Rows are points. A path goes straight from each point to the next, and from the last back to the first. The post is the endless flat space through its rows: a point in 2 columns, a line in 3, a plane in 4, and so on, so that a path can go around it. How many times does the path go around the post? Going back the other way cancels.
In the rows, zero is written as 128.

Post:
[[ 88 116 155]
 [ 84 126  86]]
Path:
[[ 81  73 128]
 [134  93 111]
 [103 105 102]
 [122  87 116]
 [108 133 139]
 [ 84 144 146]
 [ 60 125 179]
 [ 77  81 124]
 [ 87  64 128]
 [ 70 112 152]
 [ 70  95  97]
 [102 105 112]
 [100 132 108]
 [ 79 147  94]
 [ 40 141 149]
 [ 73 181  98]
 [107 153  94]
 [ 79 136 147]
 [ 54 107 113]]
Times around: 2

Post (7 x 8):
[[ 63 193 113 140 110  37 196 249]
 [ 86 145 176 151 130 168  77 124]
 [132 146  63 209 141 138 140 139]
 [117 133 106 139 124 172  92 173]
 [124 138 123 110 168 176  82  81]
 [102 149  88 134 121 106  86 126]
 [ 92 116 110 125 111 162 117 100]]
Path (20 x 8):
[[116 140 132 177 238 130 106 132]
 [105  82 106 141  94 145  82 149]
 [130 153 151 152 126 159  82 163]
 [122 168  72 140 149 112 163  70]
 [ 81 153  97 107 118 128  90  56]
 [ 96 161  63 167 212 131 108 151]
 [ 64 137 107 167 171 155 126 168]
 [ 62 177  95 199 119 159 128 147]
 [115 190  64 129 117  85 136 135]
 [130 168 136 197 118 124 153 142]
 [125 115 132 141 159 104  81 127]
 [115 121 107 155 103 124 101 174]
 [131 129 161 148 104 138 147 110]
 [125 190  66 134 102 119 141  94]
 [ 64 163 107 162  86 112 132 196]
 [ 62 174 151 159 157 138 122 139]
 [ 83 165  76 116  66 131 114 197]
 [124 205 117 152  97 152  77 166]
 [ 76 169 127 161 107 124  90 140]
 [ 80 156  97 143 141 123 105 128]]
Times around: 1

Post:
[[ 81 144 130 162 163 100 112 199 202 117 196  78]
 [ 50 147 139 124 191 212 138 170 128 127 145 172]
 [ 77 124 205  92 110 176 133 158 136 106  75 100]
 [ 82  93 207  27 129  56 139 163 188 144  84 190]
 [109 122 137 174  61  78 140 150 113 174 146 120]
 [ 73 122 208 168 128  83  94 152 175  97 109 127]
 [ 89 120 104  94 123  75  94 146 187  90 105 172]
 [ 68 131 102 102 157 173 126  66 150 127 129 138]
 [ 62 139 114  93 125  97  45 108 130 107 140 157]
 [ 80 159  49 143 164 163 116 150 173 201 145 133]
 [130 115 100 165 204  81 155 114 126 144  59  56]]
Path, 24 rows:
[[139 136 154  63 138 128 101 178 182 108 139  97]
 [ 92 119 108 134 129 140 128 133 150 121 165 115]
 [ 91 117  96 146  85 103  87 163 117 143  65 131]
 [ 47 106 120  81 126 180  80 159 104 136  90 146]
 [105 105 117 126  83  93  76 173  96 151 142 144]
 [ 95 120 175 134 125 127 128 112 176 114 180  70]
 [134 127 146  77 131  61 133 145 157 115 144 143]
 [103 170 140  82 110  91 123 110 175 122 120 120]
 [109 157 133  97 123 112  60 110 239 123 129 126]
 [ 97 123 140 119 173 144 102 158 109 115 102 141]
 [ 59  58 192 109 230 115 140 143 181 159 137  72]
 [ 51 105 159 160 178  45  80 160 102 138 109  92]
 [ 61 148 187 171 147 122 146 190 134 121 122 100]
 [ 57 161 176 111 132 172 128 130 156 147  85 158]
 [ 84 165 124 118 149 123  81 131 159 120 138 155]
 [165 130  97 127 175  92 168 174  87 169 105 138]
 [102 138 161 122  99 118 150  82 127 128 124 126]
 [ 68 156 153 117 136  73 108 124 153 118 131 147]
 [ 34 126 110 120 139 147 147 132 123 131 145 163]
 [ 33  89 196  89 155 115  86 126 115 154 113 111]
 [ 68 129  72 109 121 121  88 160 149 106 133 110]
 [ 40 135 169 122 126  68  96 143 165 148 113 159]
 [ 97 151 142 144 122  45  97 143 147 154 110 128]
 [101 157 178  78 123 120 125 153 124 100 159 107]]
Times around: 1

Post, 17 rows:
[[154 128 150 126 138 152 108 111 110 144  98 133 120 147 148 127 146 127]
 [136 125 124 132 120 140 133 113 115 101 120 118  71 136 171 141 102 133]
 [132 116 132 135 131 156 120 132 112 106 162 114 147 137 142 145 155 139]
 [163 121 157 136 160 121 139 131 122 120 126 126 112 129 135 180 108 137]
 [160 162 158 109 126 147 151 104 132 150 125 131 149 121 161 153 129 115]
 [101 126 140 112 153 113 114 102 112 153 160 148 131 104 162 154 143 141]
 [139  98 172 139 144 146 130 120  95 121 135 102 129 109 164 100  93 115]
 [150 106 124 130 131  77 126 104 148 111 101  59 102 140 171 131 112 125]
 [110 113 146 143  89  96 148 118 135 158 131 126 134 135 131 117 121 176]
 [127 123 172 100 129 145 139 102  96 125 123 108 104 103 121 155 138 155]
 [139 143 134 126 145 141 122  80 116 124 114 145 159 137 108 137 121 134]
 [121 135 142 116 156 130 110 119 180 130 133 169 140 114 140 109 143 173]
 [183 118  86 171 131 127 130  59 189 149 181 249 162 111  70  26 179 131]
 [131 122 139 112 139 146  81 134 118 122 123 117 122  95 121 155 115 107]
 [ 96 129 146  82 148  96 155 151 140 109 132 153 153 103 134 129 153 126]
 [139 117  97 118 160 109 165 119 154 136  86 158 135  67 172 127 162 145]
 [128 102 119  90 163 161 139 124 129 157 137 120 131 121 133 151 120  98]]
Path (28 x 18):
[[144 124 157 135 136  89 162  87 141 125 164 117 111  81 114 125  97  66]
 [174 153 138 146 153 148  81 122 103 107 120 122  93 150 178 125 104  97]
 [166 161 121 101 140 134 120 100 156 138 107 158 195 138 137 106 127  99]
 [126  99 132 115 152  81  90 137 145 114 119  97 112 154  99 178  75 129]
 [124 114 133 119 123 154 132 167 101 130 143  87 113 136 182 139 108 179]
 [139  95  95 126 124 129 157 131 159 183 126 106 129 110 136 103 117 128]
 [161 137 122 141 124 116 155 118 145 111 163 125 122 172 149 144 117 142]
 [142 110 131 157 132 110 163 135 123 168 144 130 124  89 123 125 113 125]
 [123 132  97 115 108 138 132 128 132 170 162 158 161  86 147 109 136 117]
 [127 153 145  85 130 156 111 110 109 148 128 142 103 160 186 177 129 128]
 [135 105 143 125 131 111 148  97 142  81 134 129 105 112 166 165 106 136]
 [106 130 124 138 143 112 135  90 139 140 123 154 132 125 163 122 140  91]
 [102 125 122 191 122 107  89 163 103 120 125 115 147 157 153 100 126 169]
 [116 141 125 117 157 133 120 142 140  60 125 115 156  98  42 140 114  72]
 [140 131  98 131 126 129 183 119 154 131 107 171 120 136 101  91 197 197]
 [146 144 155 115 124 137  67  82  99 172 117 137 117 133 206 129 109 149]
 [145 122 146 151 121 116 141  91 105 214 130 157 163  98 176 108 144 209]
 [129 140 126 117 163  70 175 105 124 120 157 133 153  82  99 151 174 162]
 [159 123 138 144 138  94 148 139 123 129 144 134 120 102 145 106 139 172]
 [192 133 153 124  85 153 153  92 135 148 125 166 157  72  80 102  92 131]
 [103 117 180  95 123  98 115 112 124 137 129 139  93 138 139 123 172 161]
 [174 110 118 104 120 160 164  82 131 185  71 113 136 100  66 145 159 108]
 [ 72 123 133  93 189 117 109 170 102 120 101  98 149 163 126 162 145 107]
 [115 118 114 149 102 128 144 109 104 135 149 168 126 122 126  98 190 112]
 [144 123 144 141 170 136 115 119 122  77 121 122 109 142 142 110 132 146]
 [130 140 126  88 154 132  71 112 119 115  98  99 132 131 129 154  86 130]
 [135 131 154 128 118 152 118 128 117 135 134 148 133 138 183 120 136 144]
 [122 135 142 122 113 136 114 106 115  85  86 112  91 122 155 172 116 109]]
Times around: 3

Post (17 x 18):
[[147 109 183 152 127 152 103 118 110 132 148 112 148 126 122 137 130 135]
 [121 114 163 128 115 174 156 100 126 143 161 166 110 133 129 178 133 132]
 [144 101 123 167 143 100 109 112 114 120 116 154 150 125 125 170 125 117]
 [124 122 159 134 120 127 103 168 158 127 136 114 138 202 117 152 148 148]
 [112 125 145 145 119 100 136 134 108 125 131 118 148 121 126 178 169 125]
 [155 126 152 116 109 122 105 147 115 115 133 129  93 120 120 174 127 122]
 [153 120 142 115 124 132 165 110 136 150 112  99 100 140 120 159 121 175]
 [173  67 107 113 119 170  85 123 127  39 170 142 130 132 213 127 154 111]
 [ 92 115 140 120  89 118  82  84 108 132 120 132 127 140 117 179 142 120]
 [108 177 115 102  72 114 104 143 138 106 114 142 162 163 102 130 130 136]
 [115  95 164 119 143 133 108 130 126  98 109 144 132 128 146 132 145 114]
 [134 110 153 112 165 111 116 104 112 122 159 125 142 145  97 162 134 141]
 [115 127 117 154 125 125 124 112  68 123 123 141 107 146 116 149 146 122]
 [144 118 151 109 119 117 123 119 101 158 148 110 129 133 148 159 110  92]
 [157 153 193 111  80 113 192 161 249 102 167  36  97 224  91 101  86 158]
 [132 107 137 134  91  90 112 133 126 163 150 138 111 120 128 124 152 137]
 [119 104 124 137 151 144 108 120 128 147 134 100 138 116  93 153 142 109]]
Path, 14 rows:
[[100 127 163 142 113 190 108 144 143 155 161 122 121 152 138 141 117 108]
 [101 118 114 111  91 102 109 107 117  97 132 134 116 153 126 125  93 126]
 [121 115 142 109 166 120 110  96  96 106 139 127 129 138 155 153 119 138]
 [123 146 117 124 126 148 152 104 148 112 175 112 136 143 100 162 133 109]
 [138 112 105  80 150 157 144 140 156 124 153 122 100 140 116 132 128  84]
 [127 112 140 121 111 132 116  93 101 116 152 150 130 149 109 159 129 121]
 [109 105 157 150 121 124 121 118 110 126 101 104 101 133  99 140 113 124]
 [ 87 100 111 129 105 133  67 119 145 142 148 114 144 152 121 131 154 172]
 [137 161 128 119 137 121 123 122  91 132 136 127 142 138 123 147 139 164]
 [ 99 120 150 118 109 133 133 117 157 123 136 118 125 144 133 148 156 101]
 [142 102 130  65 117 142 116  74 146  69 144 167 106 144 136 191 136 103]
 [117  94 143 121  92 149 101 133 119 105 129 136 133 156 144 156 158 122]
 [119 115 163 150  76 107 168 126  95 148 143 137  93 146 159 132 123 153]
 [ 91 118 151 122 109  97 113 109 132 117 138 125 146 138 138 144 127  89]]
Times around: 2

Post (17 x 18):
[[169  89 167 165  84 129 129 148 192 121 120 120 109 134 140 163 140 142]
 [198 222 179 132 133  58 175 105 135 175 160  60 183 208  68  89  97 104]
 [100 163 133 120 118 114 113 124 123  79  97 124  75 165 152  78 114 136]
 [ 87 143 142 137 145 146 100 117 116 102 111 137 163 110 155 166 153 123]
 [163 148 124 153  91 132 134 111 143 154  78 144 162 109 115 117 148 107]
 [137  64 135 134 145 122 140 118 162 153 150 116  52 147 138 118 106 135]
 [114 160 169  48 116 177  76 136 172 114 125 158  88 127 130 177 130 129]
 [ 89 139 103 110 140 121 133 123 107  80 146 158  88 129 105 144 170 103]
 [115 170 148 154 124  61  88 135 126 126 113 152 126 147 152  93 123 153]
 [ 97  97 172 133  81 112 103 134 138 139 111 117 142 110 129 154 149 160]
 [ 98 131 191 140 112 116 168 110 147 184  90  66  62  36 218 198 152 161]
 [110 173 138 122 157 136 123 167 124 149  90 117 151  95 135 122 138 149]
 [143 132 154 101 135 100 168 128 168 110 116 153 101 138 163   7  62 115]
 [121 137 120  66 142 116 130  98 160  97 144 101 101 129 114 152 161 155]
 [126 154 201 132 177 121  97 142  99 126 113 139 118 143 114  70 176 147]
 [158 122 140 153 112 123 139 143  94 134  92 159 170  94 141 161 111 145]
 [106 143 169 158 129 146 141 118 154 154 135 155 116 130 112 125 100 195]]
Path, 32 rows:
[[129 218 143  71 188  80 120 102 114 130 130  64 127 135 144  13  66 109]
 [139 171  88 132 118 144 134 149 116 119 125 219 200  65  87 154 138 170]
 [124 154 113  68 198 112  92 123 135 138 148 155  79  70 166 117  79 169]
 [115  83 165 147 193  99 121 156 166 144 185 131 164 165  94  91  80 150]
 [189  73 145  68 223 141 162 193 129  80  74 100 158 127 118  94 126 159]
 [140  93 160 140 103 100 102  75 106 128 116 169  73 148  94 129 111 152]
 [122 131 226  76 121  78 103 121 135 155 180 123  91 118 144  96  98  80]
 [124 170 128 114  74 138 142 108 149 183 128 175 179  92 107 114 123  82]
 [138 148 150 102  88 139 168  62 143 155  92  84 183  81 174 200 207 129]
 [161 146  75 139  85 118 189 163 184 139  58 148  83  98 185 166 108 111]
 [144  65 159  78 217  88 168 120 170  62 135 103 109  99 155 126 138 173]
 [128  64 217 126 162 172 116 191 159 112 130 140 158  67 140 181 130 134]
 [127 151 106 156 153 170  81 137 172  92  59 111  86 127 122  27 184 119]
 [135 114 115 134  99  85 112 142  44  95 101 178  63  81 185 124 149  42]
 [148 107 221  86 120 155 134 136 129  83 177 152 217 168 136 192 107 186]
 [155 154 180 168 103  82  90 121  47 145 160 188 182 155 135 135 119 122]
 [156 139 157 119 124 115 141 108  80 124 116 181 153  87 176 215 103 176]
 [118 182 141 102 116  73 104  95 156 172 109 159 152 179 109  35  96 175]
 [ 70 117 165 131  92 103  57 110 112 152 128 157 146 145  85 192 177 152]
 [138 128 130 121 126 101 142 119 110  71 119 133 180  93 141 186 149 108]
 [128 134 155 112 123 124 124  84 203 158 130 128 147 150 115 150  86 126]
 [127  98 145 123 129 157  17 115 119 151 115 168 112 132  96 122  64 169]
 [119 144 162 147  86 170 170 118 179 147 125  98 171  53 121 153 119 169]
 [123 122 156 178 131 169 154 151 126 129 104 102 145 126 126 145 142 178]
 [185  97 125 112 164 133 119 118 150 179 106 137 142 150 149 165 135 152]
 [ 85 136 156 102 127 141 160  90  98 148 143 130 163 137 131 164 117 124]
 [160 178 113 142 230 121 119 100 143 157 184 132 171 134 122 121 152 175]
 [188 154 190 160 138  74 165  93 101  81 175 102  51 149 168 110 147  71]
 [120 187 117 105  84  79 129 149 181 139  65 144 100  86 164  44 165 175]
 [ 77 198 105 144  88  47 124 148 158  96 123 127 135 148 159 203 173 206]
 [ 86 136  85 157  96 127 146  95 175 160  67 126 140  98 118 181 163 193]
 [129 157 168 102 119  97 141  70 159 139 118  77  74 130 127 117 167 121]]
Times around: 3
